Each row is a point. To make a cloud, some directions were put in groups of two or more. Within a group, all points are equally far from the middle, so they leave a hole (a ring in 2 directions, a hollow ball in 3). The other directions are filled evenly. Then the cloud was stretched, turned, moved and blurred a little. Count the holes, and give their numbers of directions, smallest first.

Cloud, 13 rows:
[[-1.51 -1.64]
 [ 0.32  2.80]
 [-2.74 -0.77]
 [-3.14 -0.19]
 [ 0.17  2.81]
 [ 0.98 -1.87]
 [ 0.69 -1.93]
 [-0.71 -1.89]
 [ 1.30 -1.79]
 [-1.48 -1.65]
 [-0.37  2.88]
 [-2.24  2.44]
 [-2.71  2.10]]
Holes: 1 (2)

Cloud, 19 rows:
[[ 0.92  1.82  2.91]
 [-2.10  1.00  3.71]
 [-1.31 -1.58 -0.92]
 [-1.82  1.49  1.19]
 [-2.28  0.27  1.36]
 [-0.70  2.30  2.24]
 [ 2.31  2.39 -0.46]
 [ 2.72 -1.31 -0.69]
 [-0.73  2.53  1.28]
 [-0.86  1.78  3.83]
 [ 2.33  1.41  0.93]
 [-1.29  1.73  3.45]
 [-2.47  0.35  3.45]
 [-1.74  0.95 -1.44]
 [-1.72 -2.49  1.35]
 [-0.87  2.84 -0.67]
 [ 2.01  2.00  0.80]
 [-1.24 -0.92 -2.03]
 [ 2.47  0.56  1.47]]
Holes: 1 (2)

Cloud:
[[-3.91 -0.95  1.05 -1.80]
 [-0.19 -0.37 -2.55 -1.95]
 [ 2.59  2.14  1.50 -1.39]
 [ 1.22 -3.13 -2.61 -0.46]
 [-1.28  1.58  3.31 -0.32]
 [ 2.51  1.63 -1.51 -2.27]
 [-2.96 -0.70 -0.66 -1.04]
 [-2.37 -0.37 -0.87 -2.62]
 [-2.00 -1.60 -3.42 -1.39]
 [ 0.51 -1.65  1.28  1.48]
 [-0.11 -0.02  3.15 -0.70]
 [ 1.06 -0.29  1.74  0.37]
 [-2.50  0.44  0.98 -1.71]
 [-3.21 -1.55 -2.49  0.47]
 [ 2.45 -1.31 -3.56 -1.85]
 [-2.19  1.16  0.63  2.51]
 [ 1.48 -0.17 -1.36 -3.66]
 [-1.01 -2.14 -2.45  0.33]
 [-1.84  1.46 -1.59 -3.94]
 [ 1.50  1.17  1.81  1.68]
 [ 1.06  0.39 -1.24  0.97]
 [-1.01 -1.67  1.62  0.12]
 [-2.31 -0.40  0.78 -0.68]
 [-2.57  4.19  0.60 -0.77]
 [ 2.13 -3.38 -0.23  0.87]
 [-0.28 -1.63 -3.15 -1.72]
 [ 1.57 -2.59  0.40 -0.33]
 [-1.72 -0.35 -1.06 -2.98]
 [ 2.05 -2.33  0.44  1.47]
 [ 1.02  1.51  2.66 -2.09]
 [-3.94 -1.14 -3.00 -0.68]]
Holes: 0

Cloud (71 x 8):
[[-0.98 -0.78 -1.66  2.53 -1.09 -4.22 -0.62  1.09]
 [-0.97  1.26 -1.25 -1.28  0.53 -0.71  4.42  1.98]
 [-1.59  3.87  0.01  0.21  0.59 -3.59  2.13  0.25]
 [ 2.21  1.74  1.46  3.10 -3.06 -1.09  1.12 -1.66]
 [-3.42 -0.15  2.84 -1.67 -1.07  0.32  1.13 -1.23]
 [-1.82  0.40 -2.89  0.01  2.68 -0.95  1.83  2.38]
 [-0.81 -1.65 -0.34 -3.25 -0.31  0.60 -0.09  1.28]
 [-1.79  2.33  3.99 -0.38  0.11  1.43 -0.74 -0.57]
 [ 0.73 -0.08  3.52 -1.95  1.21  0.12 -1.75 -3.35]
 [ 1.18  0.60  0.83 -0.61 -0.93 -0.26 -4.35  0.29]
 [-0.92 -0.76  1.42 -1.57  0.66  2.28  3.23  1.40]
 [-2.46 -0.74  0.38  1.87 -0.07 -3.61  0.79 -2.50]
 [-3.75  0.47  0.30 -0.11  0.55 -1.21  0.04  3.45]
 [-0.38 -0.40  0.64 -3.70  1.29  0.67  2.80  1.40]
 [-2.22  1.41  0.39 -3.75 -0.72  0.05 -1.01  1.62]
 [-0.98  1.56  2.38 -2.86  1.29 -4.44  0.57 -1.65]
 [ 0.41  2.10  1.31 -0.07  2.57  3.31 -0.32 -0.52]
 [-0.89  1.73  1.21 -2.08  3.26 -4.07  0.34  0.38]
 [ 1.84  2.35  0.36  1.28 -4.24 -2.65  0.72 -1.24]
 [-3.22  3.32 -1.19  0.02 -1.36  0.34  2.38  1.47]
 [ 0.88  1.15  0.88  0.88  1.68  0.13  3.63  1.02]
 [-1.69  2.94  0.97 -3.76 -1.19 -0.53  0.53  1.60]
 [ 2.80  2.86  2.32  0.89 -1.07 -0.26 -2.50 -0.49]
 [ 0.73  2.84 -0.11  0.37 -2.50 -4.03  2.87 -0.35]
 [ 0.21  0.77 -1.81  3.44 -3.70 -0.66  0.80  0.19]
 [-0.51  3.09  2.92 -1.65  0.11 -4.16 -0.22 -0.45]
 [-1.04  2.66  2.26  1.98  2.42 -2.90 -0.89 -0.34]
 [-2.13  3.27 -0.32 -2.58  0.67 -0.76 -0.12  2.60]
 [ 2.25  0.50  1.07  2.43 -0.73 -0.34 -1.90 -3.73]
 [-2.49  0.93 -1.21 -3.47 -0.46 -1.74  2.34  1.67]
 [ 0.23  4.46  1.37  0.16  1.62 -2.06 -0.53 -0.11]
 [-2.40  2.01  0.29 -1.57  3.91  0.04 -0.11  1.67]
 [-1.57  2.44 -2.71 -1.83 -1.43 -0.11 -0.26 -1.48]
 [ 1.35  2.92  1.74  0.24  0.48 -1.59  2.03  2.15]
 [-2.00  2.19 -1.29  0.48  3.21 -1.37 -2.70  1.88]
 [-3.83 -0.86  1.57  0.91  0.22 -2.69  0.18  0.37]
 [-1.66  1.95 -2.17  0.04  0.14  2.83  0.95 -2.09]
 [-0.07  0.49  3.80 -0.57 -0.46  0.40  2.52  1.65]
 [-3.33  0.37  1.74  0.46  0.44  0.29 -1.98  2.27]
 [-0.55  0.27  2.42 -0.86 -3.47  1.70 -0.96  0.05]
 [ 0.25  0.19  2.14 -3.09  3.15 -2.96 -0.97  0.26]
 [-0.36  0.97  3.31  1.19  1.40  0.57 -2.61  1.80]
 [-1.08  1.10 -0.81  0.85  3.45 -2.15 -3.31  2.05]
 [ 0.69  0.46 -1.38 -1.84 -0.72  1.10  0.87  3.29]
 [ 2.04 -1.36  2.53  1.76 -0.80 -3.25  0.27 -1.72]
 [-1.78  2.67  0.20 -0.58  0.05 -0.69  2.12  3.73]
 [ 1.60  3.02 -1.76  1.86  0.51 -0.98  2.60  0.55]
 [ 0.38 -0.13  2.53  2.35  0.19 -4.32 -1.40 -1.98]
 [-1.30 -0.37  0.22 -0.35 -3.53  1.57  1.72 -2.39]
 [-0.12 -2.22  1.62 -1.86  0.67  1.57  0.36  1.70]
 [ 0.49  1.05 -3.09 -2.43 -0.25 -0.13 -0.43  1.10]
 [ 0.16 -0.28  0.92 -3.37  2.31 -0.67  2.42  1.20]
 [-1.14  1.37 -1.58 -0.77  1.24 -1.01  3.99 -2.42]
 [ 2.95  1.07 -0.22  0.53 -1.82  1.64 -0.64  2.18]
 [ 2.08 -1.58  0.45 -1.59 -1.58 -1.67  2.83 -1.42]
 [ 0.24 -2.01  0.96 -0.37 -1.08  3.26  0.32 -1.16]
 [-0.93  0.81  0.97 -3.19  3.58 -0.40 -1.94 -0.30]
 [-2.61 -0.92  0.72 -1.15 -1.75  0.21  2.29 -2.78]
 [ 3.18  0.69 -1.57 -0.62 -0.85 -2.95  0.14 -1.19]
 [ 0.28  4.48 -0.82 -0.15 -0.24  1.58  1.89  1.01]
 [ 0.92  1.49  0.16 -0.09 -1.01  1.86  4.37 -2.62]
 [-1.99 -2.39 -0.16  2.15  2.75 -0.72 -0.44 -0.24]
 [ 0.81  1.07  3.28  0.01  2.44 -3.87  0.93 -0.77]
 [-2.24  1.27 -1.68  0.94 -3.83 -1.55 -0.11 -0.05]
 [-4.31  0.20  1.54 -1.52  1.69 -2.60  1.28 -0.25]
 [ 0.46  0.98 -2.66  2.78 -1.88 -0.03  0.04 -2.95]
 [ 0.27  1.25 -2.23  3.36 -3.08  1.08 -0.54  0.74]
 [-0.82 -0.09 -2.71 -0.19  0.50 -3.98  2.84  0.69]
 [ 0.23  0.62 -2.86  1.40 -1.53  3.43  0.19 -0.71]
 [-0.52 -1.01 -0.14  1.83  3.30  1.23  1.30 -1.18]
 [ 0.03  0.56  3.49 -2.22 -0.21  0.21  0.15 -4.13]]
Holes: 1 (8)
